Each row of a before or after table is a point. The points were changed in one or more steps. Then noise was added and the rows were shuffled. The steps act on how far a point lies along the listed directions, d1 being the first. Name the steps. A step turns or swaps two directions, mirrors them in a line or flattens them onto one, adds a multiple of one to another, or multiplies one. Angles are multiples of 10 degrees, from the lower direction toward the higher: turns from -170 to 170, lines from 10 to 170 but not 90. Use the fewest steps. Two steps may share a direction if one is a turn and the other turns, adds or multiplies; they go together, in the order done. Otherwise the lowest direction goes first.

Directions:
(1): [-0.46  0.15]
(2): [0.15 0.46]
Before (10 x 2)
[[-0.44  0.04]
 [-0.01  0.37]
 [-0.24  0.03]
 [-0.11  0.14]
 [-0.03  0.28]
 [ 0.46  0.22]
 [ 0.17  0.23]
 [-0.21  0.52]
 [ 0.57  0.19]
 [-0.79 -0.47]]
After (10 x 2)
[[ 0.00 -0.27]
 [-0.31 -0.04]
 [-0.29  0.41]
 [-0.24  0.18]
 [-0.36 -0.09]
 [-0.43 -0.30]
 [-0.09 -0.16]
 [ 0.63 -0.70]
 [-0.25  0.53]
 [ 0.09 -0.44]]
Steps: turn d1 and d2 by -100 degrees

Directions:
(1): [ 0.41  0.47  0.34 -0.09 -0.43  0.11]
(2): [ 0.68 -0.17 -0.22 -0.16  0.35  0.13]
(3): [-0.12  0.48  0.26 -0.12  0.61 -0.10]
(4): [ 0.08 -0.23  0.46  0.56  0.16  0.32]
(5): [-0.16  0.30 -0.39  0.08  0.02  0.66]
Before (13 x 6)
[[ 0.59 -0.03  0.21  0.26 -0.17  0.12]
 [ 0.45  0.09  0.12 -0.02 -0.38  0.16]
 [-0.17  0.19  0.23  0.28  0.21  0.11]
 [ 0.21 -0.12  0.41  0.36  0.14  0.06]
 [ 0.26 -0.08 -0.14 -0.13 -0.32 -0.10]
 [-0.23 -0.25  0.15  0.17  0.03 -0.12]
 [ 0.44  0.01  0.14  0.08 -0.39  0.07]
 [ 0.16 -0.03  0.27  0.18 -0.03 -0.17]
 [-0.11 -0.18  0.27  0.11 -0.20 -0.28]
 [-0.22 -0.08  0.37  0.38 -0.66  0.03]
 [ 0.21 -0.25 -0.14  0.02 -0.23 -0.13]
 [ 0.17  0.43  0.38  0.00  0.45 -0.09]
 [-0.10  0.02 -0.20 -0.02  0.00  0.03]]
After (13 x 6)
[[ 0.35 -0.30  0.04  0.21 -0.94  0.04]
 [-0.05  0.49  0.30  0.17  0.78  0.17]
 [ 0.05 -0.58 -0.31  0.19 -0.87 -0.08]
 [ 0.05 -0.10 -0.21 -0.09  0.02 -0.04]
 [-0.31 -0.16 -0.08  0.22 -0.04  0.22]
 [-0.10  0.15  0.22  0.22 -0.13  0.03]
 [ 0.18 -0.43 -0.38  0.49 -1.07  0.75]
 [ 0.33 -0.27  0.30  0.39 -0.67 -0.05]
 [-0.29 -0.09 -0.08  0.22 -0.43  0.25]
 [-0.24  1.21  0.86 -0.14  1.33 -0.29]
 [-0.09  0.05  0.47  0.39  0.11  0.11]
 [ 0.42 -0.24  0.06  0.06 -0.83  0.04]
 [ 0.14 -0.41 -0.26  0.03 -0.90 -0.09]]
Steps: turn d2 and d5 by -90 degrees; multiply d3 by 3

Directions:
(1): [ 1.01  0.16  0.22 -0.11 -0.26 -0.06  0.21  0.00 -0.02  0.12  0.24]
(2): [ 0.09  0.45 -0.06  0.11  0.64 -0.24  0.09 -0.76  0.07 -0.08  0.04]
(3): [ 0.37 -0.17 -0.01  0.43  0.30  0.13  0.09  0.25  0.31 -0.31 -0.76]
(4): [ 0.33 -0.20 -0.61  0.10  0.07  0.30 -0.71 -0.17 -0.37  0.02  0.05]
(5): [-0.11  0.80 -0.11  0.46 -0.26  0.48  0.02  0.20 -0.02 -0.23  0.17]
(6): [-0.03  0.17 -0.18 -0.15 -0.52 -0.40  0.14 -0.24 -0.52 -0.39 -0.53]
Before (12 x 11)
[[ 0.10  0.16  0.08 -0.11 -0.22  0.16 -0.29  0.06 -0.09  0.29  0.54]
 [ 0.29  0.54  0.29 -0.17  1.12 -0.54  0.36 -1.21  0.29 -0.05  0.41]
 [ 0.21 -0.11 -0.06  0.00 -0.50  0.19 -0.09  0.52 -0.05  0.07  0.43]
 [-0.13  0.11 -0.50  0.17  0.41  0.04 -0.23 -0.42  0.13 -0.07 -0.03]
 [ 0.26 -0.37  0.19  0.08 -0.19  0.37 -0.40  0.48 -0.06  0.32  0.44]
 [-0.14  0.12  0.87 -0.21 -0.55 -0.19  1.02  0.69  0.31  0.12  0.10]
 [-0.45 -0.41 -0.21 -0.15  0.15  0.05 -0.25 -0.21 -0.28  0.00  0.18]
 [ 0.46 -0.27 -0.10 -0.14 -0.26 -0.05 -0.18  0.18 -0.42  0.15  0.07]
 [-0.05 -0.79 -0.01 -0.36 -0.34 -0.08 -0.17  0.04 -0.28  0.23  0.40]
 [ 0.51 -0.66  0.14 -0.24 -0.24 -0.01 -0.42  0.35  0.06  0.25  0.16]
 [ 0.27 -0.23 -0.02 -0.26 -0.47  0.07 -0.14  0.20 -0.17  0.30  0.27]
 [ 0.11  0.07  0.00 -0.07 -0.16 -0.19 -0.04 -0.10 -0.02 -0.05  0.26]]
After (12 x 11)
[[ 0.10  0.37  0.57  0.17 -0.54  0.28  0.22  0.74  0.40  0.03  0.34]
 [ 0.09 -0.37  0.60  0.00 -0.13  0.20  0.00  0.62  0.22  0.40  0.47]
 [ 0.36  1.17 -0.08  0.31  0.96  0.07  0.05 -1.09  0.13 -0.21  0.62]
 [ 0.12  0.08  0.02 -0.07 -0.16 -0.20 -0.02 -0.08 -0.02 -0.05  0.24]
 [ 0.10  0.04  0.24 -0.19 -0.56  0.05  0.18  0.35  0.01  0.24  0.27]
 [ 0.22 -0.56  0.08 -0.26 -0.34 -0.08 -0.02  0.47  0.05  0.23  0.35]
 [-0.45  0.38  0.31  0.17 -0.72  0.33  0.38  0.42 -0.02 -0.08  0.61]
 [-0.77  0.22  0.19  0.04 -0.03  0.09  0.31  0.02 -0.02 -0.15  0.25]
 [-0.35  0.05 -0.06 -0.03  0.43 -0.29  0.25 -0.36  0.39 -0.01 -0.10]
 [ 0.68 -0.24 -0.72  0.15 -0.42  0.69 -0.80  0.27 -0.63  0.11  0.25]
 [ 0.08 -0.19  0.29 -0.33 -0.06 -0.11 -0.13  0.01  0.04  0.43  0.49]
 [ 0.15  0.20  0.36 -0.06 -0.42 -0.14  0.45  0.40 -0.15  0.03  0.07]]
Steps: multiply d5 by 1.6; turn d4 and d5 by -160 degrees; multiply d6 by 1.3
